Each row is a point. A path goes straight from each point to the next, and from the last back to the first. The post is the endless flat space through its rows: a point in 2 columns, a line in 3, a plane in 4, and so on, so that a path can go around it. How many times does the path go around the post? Going back the other way cancels.

Post (1 x 2):
[[1.3 2.0]]
Path, 29 rows:
[[ 6.4  2.4]
 [ 8.0  0.0]
 [ 3.5  4.5]
 [ 5.0  7.2]
 [ 5.3  1.7]
 [ 1.3 -0.2]
 [-4.9  0.2]
 [-5.4  4.4]
 [ 1.5  4.8]
 [ 5.0  3.2]
 [ 5.1 -3.2]
 [-0.8 -0.8]
 [-2.0  3.9]
 [ 2.5  8.8]
 [ 5.9  3.0]
 [ 5.4 -3.5]
 [-2.3 -1.3]
 [-7.3  1.3]
 [-1.4 -3.3]
 [-4.1  1.4]
 [-1.6  4.0]
 [ 4.4  6.0]
 [10.3  0.8]
 [ 4.6 -5.6]
 [-0.3 -2.8]
 [ 2.4 -1.0]
 [-5.7 -1.9]
 [-1.1  4.1]
 [ 2.7  9.8]]
Times around: 4

Post (3 x 4):
[[-1.6 -4.5 -1.2 -2.2]
 [ 5.8  1.1  3.2  3.0]
 [-0.2  2.6 -3.7  0.7]]
Path:
[[  0.1  -1.9   6.0   1.0]
 [  4.4  -1.9   5.8  -3.2]
 [  8.7  -0.5   0.4   1.3]
 [  8.7  -9.9   4.8   4.4]
 [  6.3  -8.2   3.3   5.8]
 [  7.0  -6.4  10.5   3.3]
 [ -1.7   2.7   0.8  -0.2]
 [  7.8   3.8   1.2  -1.6]
 [ -0.7  -3.6  -7.4  -0.2]
 [  2.8  -6.1   0.5  -1.4]
 [  3.3  -4.8  -0.8  -3.4]
 [  4.6  -7.3   3.5   0.8]
 [  2.4   2.1   0.4   5.0]
 [ -1.7   0.7   4.7  -0.8]
 [  9.7   5.1   4.5  -0.9]
 [  5.4   2.0  -1.3   3.1]
 [  0.4   3.2  -5.1   7.1]
 [  0.4  -5.5   5.6   0.5]
 [  1.9  -5.2   1.1   4.4]
 [  2.9   1.0   4.4   5.8]
 [ -1.5   4.3   0.0  -2.5]
 [  3.0   3.5  -3.2  -1.8]
 [  3.0  -0.5  -3.2  -5.1]
 [  4.8   0.4  -7.3   3.2]
 [ -0.2 -12.7   3.6   1.0]]
Times around: 4

Post, 7 rows:
[[-5.3  3.6 -8.2  5.4  3.0 -0.4  2.3 -3.3]
 [ 0.2 -0.1 -3.7 -0.7 -1.7 -0.6 -5.9  0.4]
 [-0.1 -1.5  1.2 -1.0 -0.8 -1.6  3.5 -0.7]
 [ 4.4  6.6 -3.6 -5.1  5.2 -5.0 -4.1  1.9]
 [ 2.4  0.1  0.0 -4.9 -0.3  3.5  0.2  2.9]
 [ 4.3 -3.4 -1.4 -3.4 -3.7  3.8  3.6 -1.7]
 [ 2.7 -3.6 -1.3  2.1  2.4 -0.9  1.6  0.1]]
Path:
[[ 14.1  -8.7  10.9  -9.2  -4.5  -2.3  -0.9   0.6]
 [  9.9   5.6  -2.8  -6.9   0.0  -0.5  -1.3  -0.2]
 [  8.1   5.0  -6.5  -3.2   2.4  -6.9   1.7   0.7]
 [ -0.4  -0.5   1.3  -8.3  -2.7   3.6   7.8   2.7]
 [ -1.5 -11.1   0.7  -3.5  -4.9   3.0   2.6  -1.2]
 [  4.6   1.2  -0.8  -4.5   0.3  -2.8  -7.8  -4.6]
 [  5.6   5.1   7.2  -7.0  -0.8  -5.7  -0.8   2.2]
 [ -1.4   1.6  -7.6   2.6  -3.2   3.9  -1.4  -0.1]
 [ -2.4  -6.3  -2.9   1.6  -5.7   3.8   0.9   3.3]
 [  5.5  -2.8  -2.9  -1.4   6.8  -4.7  -1.3   1.3]
 [  4.1  -3.0  -5.3   0.2   1.6   1.7  -2.5  -4.6]
 [  5.8   3.7  -4.2   2.0  -1.1   0.2  -0.6  -5.3]
 [  2.2  -3.7   0.7   2.9  -4.4   6.8  -2.6   2.7]
 [ -3.9   7.5  -3.7   0.2   1.6   4.9  -0.9  -3.4]
 [  5.0   2.7   2.4  -2.1   9.3  -7.5   0.7  -2.8]
 [  4.1   2.7  -7.7   4.2   0.4   2.7  -9.9  -0.3]
 [ -3.5   7.3 -10.7   4.4   3.9   3.6   4.7   0.3]
 [ -4.1   2.0  -7.7   1.3   3.8  -3.0   0.3   2.7]
 [ -6.8  -4.3  -5.9   3.3  -2.0   7.7  -0.7  -0.8]
 [  2.7   1.3  -2.5  -3.3   2.8  -6.2  -3.3  -5.5]
 [ -5.7  -0.4  -1.1   5.4  -2.8   7.7   0.2  -0.1]
 [  2.9   3.2  -4.0  -1.3   0.9   0.4  -1.8   1.6]
 [ -9.0  -5.6  -0.6   2.6  -8.3   5.6  -0.3   4.7]
 [ -2.0  -2.6  -3.3  -3.5  -4.9  -2.2  -4.1  -2.0]
 [  2.2  -6.6  -2.1   0.4   2.4  11.8   4.1   2.0]
 [ -2.7   0.0   5.2  -5.7  -5.3   2.8  -8.1   4.7]
 [  1.5   5.0  -3.0   1.7   4.9   3.0   6.3   0.7]
 [  2.5  -4.4  -2.0  -2.6  -9.3   4.1   6.8   0.2]
 [ -1.2  -2.3  -7.9   5.0  10.6  -5.0   3.4   3.4]
 [  1.2   1.1  -6.9  -5.9   1.1   1.7   0.0  -3.9]]
Times around: 5

Post, 10 rows:
[[-6.0  0.4  1.3 -3.1 11.5  1.6 -3.6 -1.6 -1.3 -3.1 -1.4]
 [ 7.3 -0.3  2.8 -6.5  0.1 -0.2 -1.9 -5.6 -1.4 -2.1  4.7]
 [-0.1 -5.1 -4.4 -2.2 -2.3 -1.5 -6.2  0.6 -1.8  1.5  5.7]
 [ 0.8 -1.2 -1.1  4.3 -1.2 -5.8 -0.8  2.8  0.5  6.2  0.4]
 [ 0.4 -0.1  8.3 -1.9 -3.1  0.4  0.4 -3.3 -5.4 -1.8  1.8]
 [-1.9 -1.7  3.4  0.0  1.2  2.6  3.1 -8.3  4.4 -2.1  4.8]
 [-1.4  4.8  0.2 -3.7  1.8 -7.0 -4.8  1.9  1.4  0.9 -2.5]
 [ 1.5 -6.9  1.5  3.2 -3.2  1.1 -0.5  1.9 -4.2  1.3 -8.7]
 [ 0.8 -5.2  1.0  3.0 -6.0  2.9  0.4  4.0  3.6  1.2  3.9]
 [-6.0  2.8 -4.2 -6.8  2.4 -4.9  2.5  5.6 -0.5  1.1 -2.3]]
Path:
[[ -3.4   1.4  -1.2  -3.6  -5.1  -2.4  -4.0   4.4  -3.6  -5.5  -4.5]
 [  0.5   2.4   7.3  -1.8   5.3  -4.5   4.6  -0.6   5.1  -3.6   0.7]
 [  4.1  -7.6   3.4  -7.0  -3.7   0.5  -5.3  -3.6 -14.9   0.2   2.1]
 [ -5.7  -5.5  -1.4   3.6  -3.0   2.8  -2.1  -0.9   6.8   3.3   4.0]
 [  6.5  -7.7   2.2  -6.3  -4.1   5.5  10.3  -5.5  -0.6  -3.2  -0.7]
 [  2.5   0.5   3.4  -3.4  -1.4   0.6  -1.4   7.8  -0.1  -1.9   4.4]
 [  1.3   1.3   0.3   0.5  -5.0  -4.9   2.1  -0.9  -3.3   2.0  -6.2]
 [ -1.7  -4.2   7.0   3.4   0.6   8.2  -4.8  -6.2   2.6  -2.0   6.0]
 [  4.2  -6.9   2.1   0.3   4.7   3.0  -3.8   1.8   2.6   0.9  10.7]
 [ -4.7  -1.0  -0.7  -4.8   9.7  -3.7  -3.4   3.0  -9.6  -2.7  -7.6]
 [ -1.6   3.7  -3.3   1.9   1.1  -4.7  -3.4  -3.7   1.4   1.4   0.6]
 [  0.9   6.4   0.7  -7.5  -6.3  -1.4  -1.5   1.2   4.3   1.4  -1.2]
 [ -3.4  -4.0   5.4   1.8  -2.1   4.2   1.7   6.1   2.2   1.1   2.6]
 [ -6.9  -7.7  -5.1   3.6   8.1  -8.3  -4.6   7.3  -5.9   4.1  -1.4]
 [  3.3   3.8  -5.8   9.2   6.7 -12.9  -3.9  -3.2   3.6   6.4  -2.8]
 [  2.4  -0.3   3.2  -0.1  -6.0   4.2  10.2  -0.2   5.8   0.2   5.3]
 [  6.1  -0.3   0.4  -4.7   1.5   3.7   0.7  -5.3   6.8   0.5   3.8]
 [ -1.1  -2.4   2.0  -4.5   6.1   0.1  -3.9  -0.1  -3.6  -0.9   1.5]
 [ -2.0  -7.3  -0.7   2.2 -10.2   3.5   5.9   1.8   6.9   5.2  -5.4]
 [  1.6  -6.1  -2.6  -5.6   2.8   6.8  -2.1  -4.8  -7.1  -3.5  -5.3]
 [  1.3  -2.4  -0.9  -2.6  -1.9  -2.3  -0.6   3.6  -0.6  -1.9  -1.2]
 [ -0.3 -11.1   4.5   4.9  -0.9   3.7   6.2   2.9   3.7   0.4  -2.2]
 [ -4.8   0.0  -2.2  -4.8  -1.5  -6.8  -1.5   2.4  -4.5   7.1   1.7]
 [-10.4   0.2  -8.0   2.5  11.1   2.5  -1.2  -2.3   3.4   4.6   2.7]]
Times around: 1

Post, 17 rows:
[[  0.1   2.6  -1.9  -2.3   3.9   2.2   1.3  -0.1  -2.9   1.8   0.2  -1.8
   -0.7  -2.6  -1.5  -5.7   4.5   4.5]
 [  0.9   3.5   0.5   3.6  -1.7  -0.8  -2.0  -3.5  -0.2  -3.3   3.9   0.3
    0.8  -3.1  -2.4  -0.2   1.3   1.1]
 [ -2.4   7.6  -0.1  -3.7   5.8  -1.0  -1.0  -0.9  -3.5   0.6   6.5  -3.2
    1.2   0.0  -1.9  -7.4  -2.1  -0.2]
 [ -2.3  -0.1  -2.6   6.4  -5.4  -2.6   0.1   3.9   3.0   1.4   1.4   2.9
   -1.6  -6.9   0.6   6.2  -4.1  -2.0]
 [ -1.9   1.5   6.3   5.7  -0.1   3.7  -6.2  -1.1  -0.3   7.8   5.7   2.3
   -2.2   2.2   3.6   8.4   3.8  -0.8]
 [ -3.2  -1.7   2.3  -2.8   5.0   0.4  -4.0  -3.8   2.0   2.5  -0.3   1.5
    0.5   0.1  -0.1  -1.6   2.6  -2.9]
 [  0.0  -0.7   0.9   3.2   0.6  -4.8  -0.5  -3.0   0.5   0.8   2.1  -3.8
    0.1  -8.8   5.9   5.1   1.6   0.1]
 [ -1.9  -3.2  -0.8   7.9   6.4  -4.2  -1.5  -3.9   1.5   2.1   1.8  -2.6
    1.1  -2.9  -3.3  -0.5   2.0   9.3]
 [ -1.6  -2.0   2.8   5.9  -1.5  -5.8   0.9  -0.5   2.1  -1.5  -1.6  -1.5
   -1.4  -0.3   4.9  -0.2   0.7  -0.5]
 [ 10.4  -6.9   6.6   4.8  -7.5   0.1  -1.9   0.9  -2.3   5.6  -2.8  -2.3
   -3.9  -3.3   6.3   6.0  -4.0  -3.6]
 [  2.2  -7.8  -5.7   2.1  -2.9  12.4   4.7  -4.2  16.8   4.1  -2.2  -0.7
   -3.8   0.5  -0.6  -3.5   0.3   9.5]
 [  0.7   0.0   2.5  -2.6  -0.1  -3.0  -2.6   1.9   4.0   0.6   3.9   0.5
    0.4  -2.4  -0.4  -7.9   3.4  -0.6]
 [  0.0  -3.2  -1.2  -1.4   3.3   3.1  -3.3   8.3   7.9  -7.9  -2.4  -2.4
    1.3   1.4   0.5  -0.9  -1.3   3.6]
 [  1.6  -8.9   6.8 -11.4  -8.6  -3.0   1.4   1.3   4.1   1.7  -4.8  -2.5
   -3.9   3.3  -4.8  -0.4   2.5   3.7]
 [ -2.5  -3.8   2.6   0.2   4.6  -1.5  -2.0  -1.6  -0.4  -4.3   7.7   3.1
   -2.4   2.1   5.1  -0.9   4.5   1.0]
 [ -0.3   4.4   1.2  -1.3   6.2  -5.7  -6.0   3.2  -0.7  -4.0   1.8   2.3
   -3.4   0.6   2.6  -5.2  -0.8   3.8]
 [ -6.0  -1.3   1.9   2.3  -2.4   2.4  -6.9  -0.2  -0.4   1.1   2.8   1.0
    1.3  -0.9   1.7   2.2   1.4   2.6]]
Path, 29 rows:
[[ -4.9  -7.8   0.7   1.8   3.0  -0.6  -9.1   1.3   4.3   0.3   5.6   1.7
    0.6  -2.9  -1.3  -0.7   1.9   4.2]
 [  7.8   2.5   4.1  -4.9   0.0  -3.4  -7.5  -7.3   0.3  -4.9   5.5  -2.5
    1.4  -6.8   3.9  -3.6   2.0  -6.3]
 [  3.8  -5.4   4.2   5.0  -2.2   1.5  -5.2  -9.2   1.1  -0.7  -2.6   0.9
    2.9   2.3  -1.7  -0.2   3.7   0.3]
 [ -4.7  -3.4   6.8   2.3  -3.7   0.0  -2.6   8.8   1.9  11.2   1.1  -1.2
    4.8   5.1  -5.0  -0.8   6.7  12.1]
 [ -8.8   1.9  -1.1   1.2   2.6  -3.9  -0.2  -4.2  12.9  -0.4  -1.3   0.1
   -1.4  -9.0   8.1  -1.5  -0.2  -0.4]
 [  1.5   0.3   3.9   3.5  -0.4  -1.3   0.2  -0.3   1.3  11.9   9.7   0.5
   -7.4  -3.9  -1.1  -0.5   0.5  -7.7]
 [  0.6  -5.5  -4.9   3.2   1.2  -2.0   2.8  -1.2  -1.8  -5.9  -1.9  -9.3
    0.7  -4.4   5.8  -1.0  -5.6  -4.0]
 [  8.0  -8.0   3.5  -6.8   0.9   0.6  -6.7  -3.0   5.2  -1.2   3.4   1.3
   -2.2   2.7   6.6   0.6   3.4  -0.2]
 [ -6.0  -0.5   3.6  -5.1  -5.4   0.6  -0.2   8.2   2.8  -5.3   4.9  -7.7
    8.5   4.1   2.1   0.1  -4.1   0.5]
 [  5.8  -0.9  -2.9  -2.9   8.7   0.9  -3.1   8.8  -0.2  -9.8   8.0   3.9
    3.8 -14.8   3.3  -7.0  -1.2  -4.0]
 [  2.1   0.3   4.8   6.5  -2.4   1.3  -5.3  -4.6  -0.9   5.1  -3.2  -1.5
   -0.9  -1.7  -9.7  -2.7  -0.6   0.8]
 [ -5.3  -0.1   4.5   1.2  -4.3  -4.6  -2.0   3.0   4.0  10.3  -3.4  -5.7
   -7.4  -4.0  -1.0   3.8   4.2   5.8]
 [ -2.7  -4.3   5.9   1.2   1.4  -3.0  -6.1   2.9   2.4  -5.8   7.9   1.0
    2.5  -2.3  -0.8  -3.5   2.5   2.6]
 [  5.5  -1.7   7.1   1.9   1.6   1.7   3.3  -0.4   0.5   3.5   1.2   2.8
   -5.5   3.0   5.9  -0.1  -2.3  -1.3]
 [ -8.9   3.3   2.4   3.2   6.5   3.1  -8.4  -2.5   0.4  -1.6   8.1  -1.1
   -0.3  -5.3   6.5   4.4  -5.2   3.0]
 [ -3.9  -0.2   4.9   5.1  -1.9   1.2   0.2  -0.1   8.0   2.7  -0.6  -6.3
   -1.7   2.8  -0.7   2.8   3.1  -4.3]
 [ -1.1   7.9  -0.9   0.8  11.5  -8.0  -4.0  -2.1  -5.4   0.9   1.1   0.0
   -0.5   0.3   1.1  -2.5   8.3  -1.4]
 [  0.1  -2.6  -2.2  -3.0  10.0  -7.0  -6.9   4.0 -12.8  -4.4  -3.2   3.1
    8.4  -4.4  -2.7 -10.1   5.4   5.1]
 [ -6.1   0.9   1.5   5.3   6.0  -6.3  -4.6  -2.7   4.3  -1.6  -2.1   1.4
   -1.4   1.6   4.1   3.8  -3.0   4.3]
 [ -1.7  -4.7   4.3  10.2  -7.2   4.5   2.3   3.2   6.2   8.1  -7.3  -2.3
   -4.3  -3.4  10.8   0.1  -7.0  -7.9]
 [ -1.7  -4.3   3.2   6.4  -3.4   0.0  -2.8  -0.4  -1.5   8.8  -0.2  -0.3
   -5.6  -5.1   0.6  -4.4  10.1   6.3]
 [  7.2   0.2  -1.5  -6.7  -4.3   1.1   0.7   4.9  -0.8   7.5  -4.5   1.6
   -3.6  -3.1  -9.7  -3.8  10.1   3.0]
 [  2.8   3.5   0.1  -2.3  -3.2  -6.0   0.8   5.3   6.1   7.8   3.9  -0.3
   -1.7  -1.6   3.9   4.7  -0.3  -1.3]
 [ -1.8  -4.6   6.3  -8.3   2.3  -7.1  -0.3   3.2  -1.2   3.3   5.7   5.6
   -2.2   1.4   0.1  -3.8   8.3   5.1]
 [ -1.1  -6.6   6.7   0.8  -0.5   1.3  -2.6  -4.6  -1.5   1.8  -3.9  -3.7
    1.2  -2.3   0.3   2.6   4.8   2.8]
 [  4.9  -1.8   1.2   1.4   9.2   3.2  -3.2  -4.7   7.5   0.2   5.2   2.1
   -4.9  -5.1   5.5  -2.9  -0.7  -8.3]
 [  2.1   4.7  -3.8   8.6   9.3  -6.8   4.6  -7.8   5.1   5.1   0.6  -4.2
   -6.3  -2.4  -0.1   3.4  -0.2  -2.9]
 [  9.2   1.0   1.3  -5.6  -5.2  -1.1  -1.1   2.4   0.1  -1.9  -3.3  -5.3
    0.7  -3.7   5.6  -1.3  -0.6  -0.2]
 [ -0.5  -2.8  -5.4 -10.3   6.9  -0.1  -0.4   2.4  -1.0  -4.8   3.2   3.3
   -0.1   0.1   0.2   2.2   2.3  -6.0]]
Times around: 4
